Rows are points. Each copy is the shape, with its points in the same order, turned, moved and blurred by noise. Say if it was mirrored as well.
In the rows, zero is written as 128.

Shape (7 x 3):
[[171 160 120]
 [107 143  68]
 [ 89 113  99]
 [133 182 123]
 [112 145 119]
 [114 102 142]
 [ 97 133 147]]
Copy 1 (7 x 3):
[[141 128 159]
 [115  62 115]
 [106  89  79]
 [100 116 158]
 [103 110 119]
 [118 139  78]
 [ 86 133  97]]
Copy 1 is: mirrored
Copy 2 (7 x 3):
[[145 172 107]
 [114 143 178]
 [107  98 154]
 [105 177 110]
 [103 134 124]
 [122  92 109]
 [ 92 114 104]]
Copy 2 is: mirrored
Copy 3 (7 x 3):
[[110 181 139]
 [150 140  75]
 [144  98  97]
 [155 173 144]
 [144 130 127]
 [111  96 138]
 [146 104 148]]
Copy 3 is: mirrored

Shape (8 x 4):
[[207 144 111 115]
 [127  66 126  81]
 [176 120 113 147]
 [ 86 124 125 139]
 [118 139 141 138]
 [119 137 113 177]
 [113 106 102 110]
 [145 150 134 138]]
Copy 1 (8 x 4):
[[163 185 129  99]
 [126  82 102  74]
 [179 145 130 121]
 [121  86 123 163]
 [133 118 106 162]
 [162 112 139 179]
 [122  96 135 118]
 [144 147 114 153]]
Copy 1 is: mirrored
Copy 2 (8 x 4):
[[147 137 167  62]
 [166  66  89 111]
 [161 147 138 106]
 [112 110  98 147]
 [115 108 128 142]
 [116 154 112 148]
 [124  97  86 104]
 [118 129 144 119]]
Copy 2 is: only turned
Copy 3 (8 x 4):
[[196 150 126 107]
 [123  57 101  85]
 [178 115 137 135]
 [ 91  99 121 157]
 [108 124 141 141]
 [129 118 142 182]
 [121  91  97 131]
 [134 138 143 135]]
Copy 3 is: only turned

Shape (11 x 8):
[[118 139 195 171 139 167 182 103]
 [141  97 142 142 146 154 121 128]
 [ 75  89  92 102 139 152  98 165]
 [101 114 125 112 123  90  90 107]
 [145 139 119 105  71  92 114  99]
 [147 131 146 158 124  99 171 127]
 [156 174 121 125 118  81 135 114]
 [112 131 145 189 135 156 127 139]
 [119 128 188 158 152 152 132 143]
 [100 112 112  89 131 153  84 142]
 [137 147 143 156 142 124 148  85]]
Copy 1 (11 x 8):
[[163 195 169 151 115 166 134 113]
 [152 114 142 170 138 120 125 133]
 [108  78 100 170 191 158 111 162]
 [110 105  84 114 143 117 102 123]
 [ 77 114 107 112 134  95 144  87]
 [134 132 142 120  90 141 164 126]
 [ 86 140 124  99 105  95 157 139]
 [126 132 167 164 110 158 101 142]
 [158 148 172 135 135 147 108 143]
 [105 104 110 157 194 121 106 145]
 [129 169 125 144  95 118 132 126]]
Copy 1 is: mirrored
Copy 2 (11 x 8):
[[123 191 176 124 167 194 143  96]
 [122 119 132 144 118 163 132  95]
 [ 85  61 124 150  90 155 139 160]
 [110 122 146 111 107 105  89 148]
 [166 148 140  99  98  87 119 146]
 [161 150 150 137 178 121 137 114]
 [167 162 103 115 150 111 110 148]
 [ 87 165 130 137 145 151 159 110]
 [ 94 138 141 116 165 175 135  93]
 [101  81 118 126  81 160 125 147]
 [146 181 149 139 138 150 111 121]]
Copy 2 is: mirrored
Copy 3 (11 x 8):
[[ 75  85 142  93 172 106 167  89]
 [114 131 112 104 149 159 154 132]
 [ 87 153  63 108  84 171 118 156]
 [111 176 121 107 128 109 109 171]
 [159 153 159 101 110  91  95 140]
 [143 103 109  91 170  87 150 129]
 [163 127 130 134 147  74 105 138]
 [ 90  96 117 121 128 126 182 144]
 [ 79  86 119  97 170 143 145 141]
 [ 93 156 106 117 103 171  98 147]
 [118 127 136 126 164  94 151 112]]
Copy 3 is: mirrored

Shape (14 x 9):
[[122 108 112 114 134 159 119 137 137]
 [105 118 148  97  95 140 168 141 110]
 [ 95 144 148 142 115 124 142 145  93]
 [172 155 121 153 152 162 157 156 189]
 [163  64 175 159 164 135 131  97 149]
 [121  94 162 164 160 137 141  86 176]
 [145 133 123 143 119 152 139 152 195]
 [144 144 109 187 125 191 155 137 181]
 [120 112 134 120 143 153 184 162 124]
 [114 144 153 125 110 167 166 122 112]
 [151  69 148 191 136 143 133 114 169]
 [134 122 101  91 124 132 149 128  98]
 [112 123 138 108 140 165 140 156 122]
 [ 88 126 105 106 123 131 164 138 108]]
Copy 1 (14 x 9):
[[142 120 141 109 126 161 123 117 142]
 [109  87 142 134 129 110 147  87 120]
 [110 114 125 140 146  97 137 145 103]
 [154 161 122 136 132 128 138 132 222]
 [111 160 191 114  82 160 181 164 164]
 [ 76 159 158  99  95 151 147 156 179]
 [142 133 115 135 102 134 114 123 200]
 [121 167  87 155 130 158 137 127 202]
 [126  96 128 123 146 129 176 116 161]
 [ 97 122 138 147 154 123 146 108 140]
 [112 165 139 132  65 165 170 165 168]
 [145 125 146 102 140 125 139  79 115]
 [134  95 141 124 152 148 138 124 144]
 [119  98 113  97 144 118 142  96 116]]
Copy 1 is: mirrored
Copy 2 (14 x 9):
[[132 120 123 107  96 143 129 127 109]
 [144 136 156 107 109 135 199 137 108]
 [104 153 139 116 134 139 178 144 140]
 [167 158  75 132 105 202 124  93 129]
 [160  98 161 179 131 177  94 135 135]
 [146  95 137 180 107 169 117 136 171]
 [165 160 103 120  73 185 131 118 136]
 [127 139  75 139  92 225 143 130 125]
 [167 115 122  91 137 161 179 129 121]
 [123 124 135 129 113 164 200 120 106]
 [156 116 134 162 112 199  97 168 140]
 [144 136 117 111 123 107 158 129  83]
 [132 118 135  90 114 153 154 108 119]
 [131 125 110  96 115 112 187 143 123]]
Copy 2 is: only turned

Shape (17 x 11):
[[ 88 150 178 144 113 144  99 146 129 126 169]
 [117 143 153 148 135 175  99 113  92 128 115]
 [119 192 183 166 127 159  84 141 147 109 117]
 [113 116 119 113 109 122 184 102 117 131 113]
 [172 150 193 156 127 146 103 141  94 129 135]
 [ 83  72 141 128 121 130  99 118 155 156 120]
 [120 124 141  69 105 107 140  88 134 118 115]
 [111 138 160 131 136 153  90 133 143  87 178]
 [106 116 129 124 125 153 117 116  96 111 106]
 [ 72  75 134  97 131 111 137 147 151 109  98]
 [113 146 156 159 153 142 101 181 146 126 152]
 [103 118 149 184 152  96 128  88  81 119  78]
 [136 133 110 105  98 128 164  80 156 109 121]
 [130 167 175 139 131 139 105 139 131 144 116]
 [121 106  99  92 152  91 137  91 118 157  96]
 [116 104 101 102  76 110 103 125 146 118 121]
 [132 170 122  87  90 110 128 115 116 140 131]]
Copy 1 (17 x 11):
[[142 175 175 168 118 181 124 153 154 100 112]
 [116 169 153 152 160 158  93 138 136 113 164]
 [142 161 164 158 185 180  95 189 164 123 108]
 [137 146 137 131 117 109 134 116  70 139 126]
 [173 152 185 118 175 169 114 139 160 108 160]
 [112 141 135 182  97 113 128 110 167 135 124]
 [119 163 168 115 132  86 125 104 103 126  87]
 [124 166 157 162 151 179 137 129 153  70  94]
 [103 144 145 143 134 134  94 122 114 109 144]
 [ 83 101 146 152  94 125 134 105 125 139  89]
 [131 137 140 146 138 196 146 166 172 109 118]
 [113 106 179 175 157 100 124 164 104 128 185]
 [145 158 119 132 149  92 124 112  81 120  88]
 [143 162 165 131 156 153 118 164 161 139 128]
 [ 92 145 135 112 122  65 154 124 117 136 143]
 [129 139 128 130 100  91  98 123 138  93  89]
 [143 185 155  91 121 104 111 151 114 111 104]]
Copy 1 is: only turned
Copy 2 (17 x 11):
[[148 103  74 125 136 160  73 168 112 144 129]
 [167 147  82 136 123 156 145 179 109 146 120]
 [155 162  81 132 152 141  84 201 158 155 143]
 [132 116 103 129 109  86 158 110 101 110  96]
 [185 144 131 110 156 140 120 185  98 173 141]
 [137 132  84 173 150 170 110 103  97 111  74]
 [154 132  80  92 151 108 145  94 122  97 103]
 [172 104  85 127 144 174  97 152 138 118 164]
 [160 145  84 135 113 145 147 149 106 101 105]
 [146 115 107 144 133 141 111 117 121  56  59]
 [132 111 131 146 146 176  81 185 131 137 127]
 [140 164  99 161 148 102 157 187  57  89 109]
 [138 127  95 124 124  86 148  85 141 112 133]
 [142 142 102 120 160 137 110 173 134 158 114]
 [105 139 106 116 163 134 187 110  96  90  90]
 [132 160  99 114 117 144 108  84 118  86 109]
 [121 144  93  62 126 115 134 113 115 133 120]]
Copy 2 is: mirrored

Shape (18 x 12):
[[121 136 134 145 104 110 128 121 121 135 115 114]
 [110 102 141 127  98 132 127 180 125 132 127 151]
 [141 136 122 117 134 130 139 121 114 124 127 112]
 [116 134 116 133 126 136 113 130 136 119 165 118]
 [122 143 133 147 131 113 150 120 139 118 135 128]
 [159 122 141 140 138 134 138 171  92 162 122 131]
 [108 141  85 144 132 118 135 128 106 130 115 169]
 [109 124 119 141 130 135 127 124 131 118 112 115]
 [115 127 115 104 118 133 149 114 132 128 119 134]
 [121 130 126 125 126   7 116 131 131 119 119 125]
 [156 132 144 142 127 128 117 120 100 120 128 129]
 [124 137 134 138 104  74 122 124 139 118 114 130]
 [103 129 145 127 106 119 146 114 127 117 125 119]
 [102 135 130 125 124 134 122 124 117 144 132 134]
 [116 100 137 145 136 128 122 118 139 118 144 121]
 [145 134 140 117 121 135 122 120 144 145 125 117]
 [108 109 136 141 102 129 161 114 124 138 118 144]
 [108 144 140 112 141 133 115 119 137 118 118 130]]
Copy 1 (18 x 12):
[[121 140 137 124 123  98 141 125 132 143 125 132]
 [101 102 144 134 150 114 132 115 154  84 131 131]
 [147 127 147 115 140 124 124 123 104 138 123 137]
 [124 114 127 116 108 124 111 106 105 121 125 110]
 [118 156 141 136 119 121 130 117  99 125 130 130]
 [138 105 153 139 176 120 142 164 121 117 135 111]
 [118 136  94 114 138 130 152 141 102 101 117 156]
 [125 126 129 135 123 131 133 109 125 138 106 138]
 [136 137 140 105 136 136 140 100 119 119 129 154]
 [ 83 179 100 123 173  45 112 100  99 147 135 135]
 [139 121 139 135 131 115 106 153 118 141 142 138]
 [110 166 122 128 132  79 122 112 129 131 131 141]
 [106 140 155 117 117 116 134 107 127 136 130 147]
 [113 125 128 104 129 137 137 123 129 128 131 126]
 [114 115 131 147 121 129 118  98 115 140 142 128]
 [153 141 144 119 136 125 122 113 136 134 142 115]
 [112 131 147 130 122 124 163 114 130 122 149 157]
 [119 147 131 113 132 146 107 111 132 135 119 131]]
Copy 1 is: only turned
Copy 2 (18 x 12):
[[139 119 152 142 140 152 136 133 116 105 132 129]
 [114 123 130  96 163 122 152 148 136 117 113 169]
 [122 119 118 133 142 151 122  99 116 128 130 116]
 [115 150 119 130 135 113 126 126  99 140 140 129]
 [122 127 129 167 130 127 134 122 130 125 125 126]
 [131 131 149 102 171 134 154  79 135 121 104 131]
 [111 109 154 138 117 135 120 115  98 139  84 155]
 [115 116 141 143 135 147 137 126 109 148 140 135]
 [129 104 112 133 123 145 114 124 123 130 127 140]
 [107 102 147 165 153 125 134 172  97  73  72  69]
 [104 132 151 129 157 144 117  91 118 110 137 123]
 [119 118 155 155 142 146 124 158 122  96 109 113]
 [121 112 122 150 125 142 137 137 124 104 144 137]
 [125 119 139 113 118 126 138 121 113 121 131 137]
 [106 118 136 142 152 110 131 132 117 144 154 120]
 [136 133 130 117 144 142 113 122 141 130 140 113]
 [137  91 137 143 136 126 127 126 133 114 133 162]
 [ 98 123 126 125 112 145 129 130 128 132 136 115]]
Copy 2 is: only turned
Copy 3 (18 x 12):
[[130 134 113 138 137 129 106 122 123 148 138 103]
 [129 158 155 114 115  95 134 123  97 172 143 129]
 [137 118 129 147 135 134 141 131 131 125 139 124]
 [109 147 122 128 114 122 138 126 148 120 163 132]
 [140 137 107 120 141 126 138 127 118 117 158 103]
 [161 143 162 155 133 141 145  85 112 154 141 126]
 [145 119  98 105 164 112 132 105 115 141 152 164]
 [114 129 126 110 144 142 130 137 127 139 143 125]
 [132 119 125 119 143 104 137 138 125 124 117 125]
 [178  98  98 136 152  89 105 146 155 185 203  89]
 [146 111 124 140 107 147 124 106 115 132 150 122]
 [150 121  95 124 128 110 113 138 130 160 160  97]
 [127 130 125 122 137 110 113 142 117 124 141 103]
 [136 140 135 116 134 116 113 115 133 126 137 133]
 [112 123 143 101 118 130 132 122 133 132 165 104]
 [141 134 130 131 112 130 136 122 146 132 120 104]
 [125 127 128 106 145 105 121 109  98 130 128 105]
 [146 135 128 107 123 134 122 152 139 122 134 132]]
Copy 3 is: mirrored
Copy 4 (18 x 12):
[[104 141 126 124 125 120 156 125 107 125 113 116]
 [117  76 119 144 151 116 167 137 118 153 120 135]
 [142 145 143 128 120 115 138 124 128 138 122 112]
 [111 126 135 162 129 127 130 110 138 153 135  93]
 [111 143 137 128 122 136 163 111 144 133 139 116]
 [169 132 105 131 145 143 156 142 109 162 114 137]
 [119 132 107  98 144 103 155 132 134 150 168  95]
 [115 126 123 125 129 117 137 125 143 120 118 105]
 [126 115 142 116 100 104 145 132 134 134 139 112]
 [104 143 187 114 184 124 175 104  76  94 163 116]
 [138 154 119 134 135 108 141 100 117 151 112 128]
 [ 93 141 147 128 144 115 164 114 106 111 141 128]
 [ 99 124 146 118 112 117 159 114 130 133 110 115]
 [111 118 125 118 122 127 133 124 117 154 129 109]
 [123 111 127 141 128 131 141  88 139 125 120 106]
 [129 132 135 147 107 125 125 124 115 132 125 136]
 [115 107 115 111 100 117 177 115 123 134 124 118]
 [109 122 146 115 126 121 114 117 140 138 129 125]]
Copy 4 is: mirrored

Shape (16 x 12):
[[ 93  87 158 117 158 154 108 106 163 110 145  75]
 [ 97 147  85 158 101 126 105 114 160 160 163 103]
 [102 128 128 115  76 103 126 121 126 152  87 108]
 [109  86 140 109  76 133  98 126 161 141 122 147]
 [100 160 138 119 126 137 146 140 135 137 148 146]
 [106 109  82 126 131 132 130 106 142  94  96 158]
 [105 108  97 103  86 126 126 166 124 150  99 102]
 [143 150 155 115 155 137  76 108 156 128 103 115]
 [112 152 129 139 160 158 142 141 186 139 114 161]
 [147 131 135 155 142 141 115 111 106 118 117 150]
 [175  93 149 152 136  91  89 167 122 101 168 130]
 [107 114  81 147 158 143  78 133 130 174 172  80]
 [133 160 135  87 123 143 151 100 149 175 171  84]
 [ 95 167 134  92  75 127 117 156 121  96  87 162]
 [102  89 109 152 112 145  79 125 182 177 129 108]
 [148 146 119 150  94 158 150 144 149 124 156 138]]
Copy 1 (16 x 12):
[[185 102 125 145 177 147  93  89  84 123 161 130]
 [101 147  60 143 138 131  85 114 126 114 197 142]
 [ 90 118  87 158 162 139 101 103 166 129 106 123]
 [122 129 121 167 184 168 120 117 153 164 146 165]
 [ 95 118 114 102 136 123 128 124 112 146 149 137]
 [147 156  88 126 194 113 126 160 122 133 116 141]
 [116 120  94 125 150 175  89 140 179 119 119 137]
 [153 144 108 151 148 149 162  88 112 132 149  87]
 [103 128 134 118 171 126 164 148  95 107 168 124]
 [150 142 103 159 121 109 149 142 108 146 125 132]
 [161 165 150 162 103 150  84 151 122 191 156 105]
 [172 111  62 134 116 139  89 128 135 111 211 125]
 [117 124 122 103 119 116 108  52 142 104 172 145]
 [ 78 141  93 105 166 171 144 131 133 174  86 131]
 [129 121  90 179 177 164 108 130 143 109 201 145]
 [103 169 126 127 114 138 115 137 107 128 149 173]]
Copy 1 is: only turned
Copy 2 (16 x 12):
[[128 122  99 135 204 126 141 112 130 100  90  73]
 [153 127 140  67 140 148 162  96 163  88 108 135]
 [ 97 168 169 130 136 118 124 123 172 105 108 142]
 [141 114 153 141 149  92 120 138 172 119  83 133]
 [139 135 125 121 106 164 115 111 144 134  84 122]
 [159 157 137 155 165 139 164 144 124 142 102 167]
 [ 95 169 147 122 124  96 153 102 156 113  69 151]
 [109 117 110 106 182 125 100 116 135 161 135 129]
 [120 103 115 116 149 184 142 142 141 169  79 141]
 [139 118 101 148 127 127 140 117 135 149 152 149]
 [145 103  56 122 118  74 104 130 112  94 116 154]
 [137 128 105  58 150  99 187  76 124 113 111  99]
 [100 104 165  93 138 162 107  67 110 105 101 102]
 [135 181 138 157 127 135  88 112 183 152  82 176]
 [129 104 135  82 167 102 183 133 174 109  88 116]
 [135  93 118 130 116 163 138  89 141 105  91 171]]
Copy 2 is: mirrored
Copy 3 (16 x 12):
[[ 91 165  97 203 113 104 105 152 157 106 144  95]
 [127 138  79 110 106  70 105  96 136  97 169 134]
 [ 95 109 108 118 157 100  91 120  82 142 137 126]
 [111 143 121 117 105  92 110 137 109 166 110 102]
 [104 142 125 128 128 122 132 126 145 138 162 168]
 [164 124 111 139 101 146  68 140 123 124 119 143]
 [114  88  79 119 144  98 102 138 119 164 142 116]
 [106 164 118 156 165 103  95 110 153 111  82 142]
 [160 175 105 158 128 118 132 134 135 146 135 189]
 [132 125 126 135 130 148 133 108 133  97  97 144]
 [130  80 158 173  97  78 164 100 163 114  90 118]
 [129 134  56 150 121  90 118  66 177 107 159 101]
 [108 164 126 116 185  88 126 126 165 111 192 118]
 [ 85 104 123  92 128 126  89 155 125 171 101 181]
 [132 164  63 145 108  70 117  95 124 136 127 100]
 [144 129 117 108 120 101 158 152 143 108 142 159]]
Copy 3 is: mirrored
